Every row gives one point. Each copy is the shape, with its points in the same order, turned, moved and blurred by noise. Say if it was mirrored as well.

Shape, 7 rows:
31 -23 -22

23 16 85

-22 -33 49

49 -50 -26

-12 -10 -39

15 -1 13

-44 16 -25
Copy 1, 7 rows:
11 31 18

-38 -62 53

25 -59 11

31 41 39

17 27 -32

-4 -10 14

-7 -3 -53
Copy 1 is: only turned
Copy 2 (7 x 3):
-33 -9 -17

-8 -27 95

-30 41 62

-65 -5 -15

-5 31 -34

-12 -7 23

34 44 -12
Copy 2 is: only turned
Copy 3:
20 -29 -29

6 9 76

-38 -44 42

42 -55 -32

-23 -18 -45

3 -3 6

-52 5 -39
Copy 3 is: only turned
Copy 4:
-38 -36 10

81 -42 35

33 14 51

-55 -46 36

-37 6 -11

6 -26 8

-10 31 -30
Copy 4 is: only turned

Shape:
-19 48 15 -77

26 -15 37 35

-45 46 4 -38

24 23 13 38

-88 -15 7 16

6 -32 20 14

-21 -78 3 1

22 1 29 65

-1 -17 -35 38

-37 46 -42 -16
Copy 1, 10 rows:
-40 -30 -58 35

27 -31 31 -45

-47 0 -37 20

32 10 5 -31

-86 10 50 -24

-2 -32 43 -20

-24 -47 80 -5

38 9 34 -55

10 12 51 12

-31 34 -17 42
Copy 1 is: only turned
Copy 2, 10 rows:
17 36 -9 -95

-9 20 -34 32

-12 2 -14 -85

11 -14 -43 10

-84 -14 11 -40

-16 21 -2 20

-48 29 53 21

-15 -12 -49 43

-8 -40 18 15

5 -39 4 -70
Copy 2 is: only turned
Copy 3 (10 x 4):
-60 -58 7 35

16 46 18 -7

-62 -49 15 -11

-14 43 -13 -20

-16 -38 56 -79

29 11 21 -16

62 -25 33 -35

4 67 9 -32

20 6 -24 -60

-52 -46 -27 -44
Copy 3 is: mirrored

Shape, 11 rows:
19 16 44 19 6 1

17 -30 -33 -46 38 53

-9 14 -52 -36 -42 62

-47 -48 -34 17 -25 38

17 34 -26 21 -29 -15

21 -48 -9 -40 28 11

-39 1 -39 -57 -1 -1

-9 -16 -2 42 -4 -7

-49 -47 -21 -24 31 47

48 -19 49 -1 0 10

2 -15 -50 46 -11 -18
Copy 1 (11 x 6):
22 -11 48 -9 15 -2

-84 -25 -3 34 26 -12

-86 -10 -7 -7 -28 60

-16 -42 -53 7 -3 56

0 6 13 4 -53 8

-51 -47 -19 18 22 -38

-68 10 -42 -26 -6 -8

30 -25 -13 4 -8 14

-49 -21 -56 16 53 15

-4 -58 50 2 11 -25

14 -6 -33 40 -50 5
Copy 1 is: mirrored
Copy 2 (11 x 6):
3 -38 -24 17 20 -38

6 -1 -48 -17 47 71

26 -58 26 -12 29 80

-8 -34 7 -81 6 30

12 -50 0 18 -41 16

30 24 -39 -22 21 36

-5 16 44 -8 22 57

-18 -29 -5 -37 -19 -22

-32 3 -7 -67 51 49

38 -27 -43 11 40 -31

-10 -32 -19 -33 -58 19
Copy 2 is: only turned
Copy 3:
24 -9 -29 49 -16 -4

5 32 -11 -39 63 8

37 22 19 -73 -17 32

-22 -10 -25 -73 -32 -15

59 10 4 -1 -42 -34

3 -7 -2 -15 60 -20

-9 25 56 -37 1 -19

2 -12 -34 -5 -30 -42

-53 20 -15 -51 19 0

31 -36 -33 35 24 5

31 2 -28 -36 -30 -73
Copy 3 is: only turned
Copy 4:
1 -36 -7 -4 -25 32

32 66 12 38 20 14

3 95 20 -22 -45 13

-39 52 1 26 -37 -47

-39 14 -17 -51 -24 28

33 30 -21 26 23 -12

18 55 24 -37 5 -37

-45 -10 -14 7 -15 -12

10 45 38 41 3 -42

25 -21 -39 19 -24 33

-71 25 -28 -17 5 -7
Copy 4 is: mirrored

Shape:
-38 -31 26 -35 37 -8 -2 2

-30 4 41 3 -10 18 24 30

17 -69 10 -40 24 -19 49 39

-5 13 -23 20 8 31 55 -30

38 -48 34 17 -1 45 45 -20

36 -25 8 3 7 35 -20 9

-31 -55 -13 -56 13 47 -24 -24

27 -43 39 -55 -7 -44 40 29

-20 -12 2 2 14 -24 -20 -22

-21 -58 -41 -57 35 40 -33 13

-51 -1 -15 -8 -31 -6 -27 34

-39 -35 -16 10 -42 10 -35 51
Copy 1 (12 x 8):
-59 13 -22 -60 4 -12 -2 -6

9 50 9 -51 3 -19 -30 3

-53 15 4 -32 5 -95 15 -34

21 -22 7 -19 -26 -46 -17 56

-23 -12 62 -48 -42 -61 -35 12

-37 13 33 -1 -44 -18 -39 -17

-56 -4 -53 -54 -72 -22 -28 -10

-24 5 13 -44 29 -74 -3 -71

-21 -11 -9 -32 -12 20 12 -11

-78 12 -58 -11 -62 -29 -20 -19

20 51 -42 -19 -23 7 5 -26

6 73 -16 -14 -56 0 4 -33
Copy 1 is: only turned
Copy 2, 12 rows:
14 -35 18 -11 63 6 -22 -16

21 -49 18 -6 -9 -12 -29 17

-4 -66 -36 52 52 33 -13 -1

-1 -3 42 54 23 -43 -9 47

-14 -67 52 55 19 6 32 47

9 -12 25 14 11 32 42 22

43 -15 54 31 55 8 21 -50

-38 -75 -42 22 29 16 -3 -22

-24 6 36 -6 37 10 -19 -5

66 7 20 37 65 34 16 -38

26 9 11 -2 -20 11 -40 -27

42 2 21 15 -33 48 -36 -23
Copy 2 is: mirrored

Shape:
6 -23 7 -25 -95 -1 -26 -2 12

-7 13 -20 -7 -8 -11 46 20 22

22 -9 25 11 -56 20 -26 19 12

-2 -8 -47 33 23 -15 -14 -30 -3

-41 -2 -17 7 38 -12 37 -34 -31

-8 18 -11 -27 4 -16 -3 37 3

-19 24 -9 -27 14 -1 -9 -39 1

10 -5 -1 0 19 11 23 40 -1

-21 30 42 17 -53 16 -2 10 9

26 5 -57 -6 10 8 14 36 39

20 9 -19 1 33 -37 15 -67 -16

18 -7 10 2 -56 53 -22 -15 -1

-29 -17 12 3 35 -15 15 -42 21
Copy 1:
23 3 -4 -56 64 14 -37 -55 7

43 17 -8 5 -8 18 16 0 -12

-13 0 11 -22 34 16 -10 -70 6

7 -6 -32 10 -30 -50 -11 -7 34

5 28 -31 -20 -42 -18 22 41 38

18 -21 -16 -17 8 0 37 -4 -19

-19 -3 -40 -17 3 -9 -13 32 2

8 -4 22 -10 -25 5 36 -15 -10

-20 22 -23 -11 35 50 12 -42 16

42 -29 3 21 -29 -6 -4 -21 -34

-8 36 -23 4 -9 -66 -10 38 13

-28 10 -2 -41 9 18 -42 -57 3

-7 7 0 4 -6 -8 -2 45 50
Copy 1 is: mirrored
Copy 2:
-16 15 -21 55 -36 -57 -12 16 -69

18 5 -29 -33 -15 -16 -15 14 2

37 4 13 50 -21 -59 -15 20 -32

-9 -17 12 27 -11 24 -8 11 45

3 -8 18 -24 -16 51 16 -34 13

13 23 -9 -10 9 -34 -11 -14 3

-14 -1 12 -10 21 13 -33 -11 -22

44 11 3 -18 10 -25 21 17 15

50 13 17 16 -33 -31 -42 -22 -42

11 10 -25 -18 12 -32 -15 58 36

-22 -61 12 -3 -1 32 -5 -13 8

39 3 16 64 -5 -18 -16 30 -54

-17 -21 48 -30 -29 22 -1 -5 -3
Copy 2 is: only turned
Copy 3:
43 -8 -10 40 -60 21 19 -18 27

-13 -50 2 38 -3 -29 -20 11 1

25 12 18 10 -40 29 -14 1 23

-14 -8 -18 -20 49 -35 28 20 29

-56 -41 -10 2 38 -32 28 -5 -21

3 -13 7 14 -21 -51 -24 10 -18

-13 -39 29 -13 -2 -46 39 -12 2

-7 -14 9 4 16 -6 -41 21 -33

-37 -7 26 12 -45 20 -21 -12 32

40 -34 9 19 35 -42 -43 21 4

-21 -46 1 -15 26 -38 71 40 5

24 6 40 24 -8 37 19 -19 22

-21 -70 -10 -40 5 -17 26 -4 -15
Copy 3 is: mirrored
Copy 4:
-5 1 -25 -46 -43 3 -21 -57 64

-21 -2 15 19 -28 -39 -41 -14 2

10 -2 -40 -26 -39 -5 13 -12 39

12 28 17 24 -7 40 -15 -19 -36

-23 21 49 49 48 -7 -16 -13 0

-19 -35 1 15 -2 -2 -36 -10 2

-23 3 15 -19 41 -1 -20 -26 -12

5 -27 16 33 -14 -28 2 10 13

-45 12 -53 -7 1 -18 0 -10 47

6 -19 5 12 -56 -31 -18 -24 -42

-6 49 60 -11 19 17 -27 19 -18

-12 17 -16 -40 -19 -4 37 -46 27

15 38 10 16 46 -17 -30 -16 -6
Copy 4 is: only turned
